Rows are points. Each copy is the shape, with its points in the same order, stretched, turned, moved and blurred by noise. Some copies are also mirrored. Which?
(in the rows, 128 means zero)

Shape, 5 rows:
[[116  74]
 [184 157]
 [103 123]
 [182 133]
 [ 89 109]]
Copy 1, 5 rows:
[[129  58]
 [159 196]
 [103 113]
 [168 165]
 [ 93  89]]
Copy 1 is: only turned
Copy 2, 5 rows:
[[156  61]
 [174 189]
 [101 107]
 [192 160]
 [ 94  89]]
Copy 2 is: only turned
Copy 3:
[[ 57  87]
 [122 176]
 [112  88]
 [102 171]
 [ 97  68]]
Copy 3 is: mirrored

Shape:
[[165 103]
 [ 94 129]
 [ 89 178]
 [151 107]
 [177 166]
 [108 160]
 [192 115]]
Copy 1:
[[125 174]
 [131  85]
 [ 94  51]
 [130 155]
 [ 51 139]
 [ 95  78]
 [103 188]]
Copy 1 is: only turned
Copy 2 (7 x 2):
[[ 90  95]
 [157 155]
 [137 210]
 [106 109]
 [ 48 162]
 [127 184]
 [ 58  97]]
Copy 2 is: mirrored
Copy 3:
[[107  50]
 [127 135]
 [181 151]
 [110  64]
 [183  54]
 [165 125]
 [121  16]]
Copy 3 is: only turned
Copy 4:
[[125 165]
 [136 127]
 [118  91]
 [119 164]
 [ 78 144]
 [118 101]
 [ 95 166]]
Copy 4 is: only turned

Shape, 6 rows:
[[132  95 102]
 [105 146 109]
 [ 74 145 133]
 [157  85  88]
 [152 185 105]
 [140  40 154]]
Copy 1 (6 x 3):
[[ 55 103 124]
 [128 105 116]
 [170  86 141]
 [ 17 115 124]
 [112 152  97]
 [ 41 102 227]]
Copy 1 is: mirrored
Copy 2:
[[131 173 115]
 [128 149 161]
 [150 135 182]
 [118 186  95]
 [ 88 138 145]
 [163 170  74]]
Copy 2 is: mirrored
Copy 3 (6 x 3):
[[117 102 167]
 [181 112 130]
 [193  90  86]
 [ 93 114 200]
 [172 178 153]
 [ 31  82 133]]
Copy 3 is: only turned

Shape, 8 rows:
[[215 178 110 104]
 [ 98 102 180 110]
 [ 43  87 135 100]
 [ 60 106 157 157]
 [165 151  75 132]
 [ 99  50 159 123]
 [179 150 120 146]
 [164  77 140  83]]
Copy 1, 8 rows:
[[156 193 155 134]
 [140  88 167 140]
 [120  66 108 160]
 [123  79 142 103]
 [124 171 116 123]
 [102  81 163 148]
 [134 165 164 101]
 [114 128 165 178]]
Copy 1 is: only turned
Copy 2 (8 x 4):
[[ 66 167  84 156]
 [174 116 103 115]
 [201 146 145 105]
 [189 144 114  73]
 [ 94 180 122 120]
 [166  94 132  93]
 [ 86 159  93 111]
 [124  95 126 141]]
Copy 2 is: mirrored
Copy 3 (8 x 4):
[[ 93 151 137   8]
 [127  49 102 162]
 [162  66 159 234]
 [170  82 104 200]
 [162 173 159  72]
 [193  28 127 135]
 [131 142 108  46]
 [154  43 148  63]]
Copy 3 is: mirrored

Shape, 12 rows:
[[134 173 128 193 175 159]
 [139 125 152 141 102  54]
 [165 126 125 121 158 157]
 [173 109 130 135 111 184]
 [193  98  29 142 158 157]
 [ 45  62 126 107 168 107]
 [141 175 185 138 103 176]
 [150 123 129  91 175 128]
 [109 131  23  98  58 128]
 [193 107 161 144 140 104]
 [166 139 172 149  79 128]
 [ 88  89 108 192 108 158]]
Copy 1 (12 x 6):
[[159  87 130  50 135  53]
 [ 34 111 136 135 148 163]
 [148  85 118 116 149 137]
 [179 108 157 154 173 118]
 [219 101 157  75  74 190]
 [ 47  91  70 172  56 153]
 [136 127 131 156 219  51]
 [109  75  89 118 132 166]
 [167 239 126 170  42 192]
 [ 89  49 152 114 189 153]
 [107 119 166 161 209 105]
 [150 132 163 147  93  82]]
Copy 1 is: only turned
Copy 2 (12 x 6):
[[ 95 133 139 190 133 151]
 [125  98 111 136 172  97]
 [124 169 127 123 134 154]
 [133 149 128  87 105 191]
 [163 214  57 135 125 214]
 [213 169 192 161 164  97]
 [ 95  84 156 118  95 127]
 [128 196 155 129 142 106]
 [219 133  32 115  81 133]
 [ 87 134 148 106 177 147]
 [107  83 128  87 133 139]
 [200 103 126 157 133 190]]
Copy 2 is: mirrored

Shape (14 x 8):
[[ 80  91  91 171 201 202 154 132]
 [172  72 142  86 161 100  92 121]
 [ 98  63  76 114 132 129 117 114]
 [129 114 143  42  83  96 197 105]
 [199 170 120 168  80 141 170 148]
 [167 187  92 151 128 171 123 171]
 [125  98  82 155 202 183 205 110]
 [129  39 182  95 128 119  77 132]
 [137 123  84 125  92 127 112 145]
 [113  86 141  96 157 170 102  77]
 [156  91 189  81 124 118 119 140]
 [104 109  79 193 165 163 184  64]
 [125 115 214  75 159  63 112 128]
 [177 153 108  94  86 123 117 136]]
Copy 1, 14 rows:
[[134 161 125 158 146 144 116 240]
 [143  81 145 107  85 116 186 114]
 [157 132  93 150  67 175 147 117]
 [198 118 165 115 144 193 142  18]
 [125 114 140 193 176 121  24  57]
 [ 90 149 133 137 180 133  46  93]
 [153 116 117 140 163 161  72 215]
 [154 127 170 147  52  94 238 148]
 [123 139 113 167 122 151 115  54]
 [173 167 162  64 102 115 156 163]
 [138 110 196 135 119 101 192  95]
 [174 132  71 156 160 142  70 164]
 [127 128 176 101 159 101 243  88]
 [132 133 147 118 130 138  79  30]]
Copy 1 is: mirrored
Copy 2 (14 x 8):
[[178 113 122 175 220 162 157 196]
 [144 128 176  90  88 180 134 154]
 [129  99 129 125 142 182  98 194]
 [111 169  62  85  15 128  26 149]
 [166 165 127  40 144  91 105  22]
 [165 146 146 122 172 146 132  44]
 [220 152 131 129 190 138 117 168]
 [ 89 115 130 104  86 190 158 194]
 [126 110 128 100 131 160 100 108]
 [ 72 158 132 148 151 159  95 185]
 [114 152 118  91  56 164 133 142]
 [153 126 140 127 234  78  96 155]
 [111 113 133 135  31 130 156 164]
 [118 157 137  83  97 148  76  70]]
Copy 2 is: only turned

Shape:
[[108  80 122 125 116 129 102  98 135]
 [ 66  89 131 152 121 113 139 116 115]
 [148 140 136 129 185 176 164 165 106]
 [154  71 136 126 117 100 115 117 139]
 [ 57 137  95 148 108 113 118 134 141]
 [ 75  96 110 146  96 133 177 120 156]
 [201 140 143 167 144 172 138 180 111]
 [ 82 104 141 124  94 144 110 101 138]
 [ 72 135 118 146 128 110 130  75 130]
 [108 111  64 138 105 154 132  80  87]
 [112 103 119 108  83 131 128 135 105]
 [101 145 120 139 100 112 142 154  81]
 [147  71  67  89 127 129  86  91 124]
 [178 183 140 126 169 158 172 141 119]]
Copy 1 (14 x 9):
[[126 142 148 172 106 167 101 137 166]
 [170 126 128 158 138 141 153 152 196]
 [ 79 174  44  60 161 150 124 121 113]
 [137 193 159 157 103 152  84 117 137]
 [153  92 142 165 155 123 177 151 174]
 [162 117 156 120 152 178 156 129 201]
 [ 59 201  67  54 172  96  70  71 103]
 [135  90 148 152 116 148 113 140 168]
 [141 105 155 123 130 119 166 182 176]
 [ 90 150 115 129  77 139 145  92 192]
 [129 137 118 155  85 132 130  91 140]
 [143 135 102 128 119  68 171 111 131]
 [ 78 193 138 193  54 198 101 101 141]
 [ 69 167  77   7 155 106 121 127  78]]
Copy 1 is: only turned
Copy 2, 14 rows:
[[125  92 136 139 171  98 118 176 133]
 [134 140 128 170 175 108 121 169  97]
 [114 160 147 130  86 135 164  98 115]
 [108 102 162 130 150  92 147 203 161]
 [129 146  87 159 142 139  68 154 101]
 [ 83 147 117 192 169 121  99 141 105]
 [ 91 132 127 134  54 103 164 134 152]
 [140 107 123 176 181 112 112 149 133]
 [128 125  78 141 201 127 107 147  87]
 [ 83 121 100 120 191  43  81 117 119]
 [125 142 144 166 156  67 102 136 166]
 [134 182 102 160 148  88 100 132 139]
 [ 88  88 166  79 171  64  88 168 154]
 [ 99 156 113 105  95 149 169 103 146]]
Copy 2 is: only turned
Copy 3 (14 x 9):
[[143 110 124 156 164 128 154 119 143]
 [108  84 158 150 133 114 125 153 157]
 [108 113 130 105  48 167 128 121  86]
 [158 132  90 121 135 118 151 121 163]
 [ 91 109 156 144 179 141  93 149 128]
 [129  61 139 133 162 136  97 168 124]
 [105 162 114  83  67 124 148 134  72]
 [147 112 152 170 174 133 143 150 130]
 [137 100 174 137 150 119  97 108 145]
 [117  97 144 174 141 100 106  73  96]
 [128 125 111 181 138 124 123 145 130]
 [ 84 135 140 160 104 105  87 148 135]
 [147 119  76 164 161 140 147  50 129]
 [146 146 128  84  52 154  94  98  86]]
Copy 3 is: mirrored
Copy 4:
[[105 133 118 103  98 121 159 109  69]
 [ 72 129 149 127 133 131 171 151  94]
 [170 134 113 198 146 149 121 118 117]
 [109 107 116 124  96  95 154 115 117]
 [102 121 185 104 128 126 130 141  69]
 [137 129 135 101 108 109 140 195  89]
 [179 127 111 215 129  84 112 114 102]
 [ 96 153 120 104  88 119 130 126  71]
 [ 98 139 145 103 160 124 150 131 105]
 [134 106  75 102 126 126 139 128  15]
 [ 99 110 101 117  81 112 116 125  60]
 [ 77  98 144 149 140 109 113 134  83]
 [137  91  77  80  82 137 153  61  42]
 [188 126 100 185 170 112  88 107 150]]
Copy 4 is: mirrored
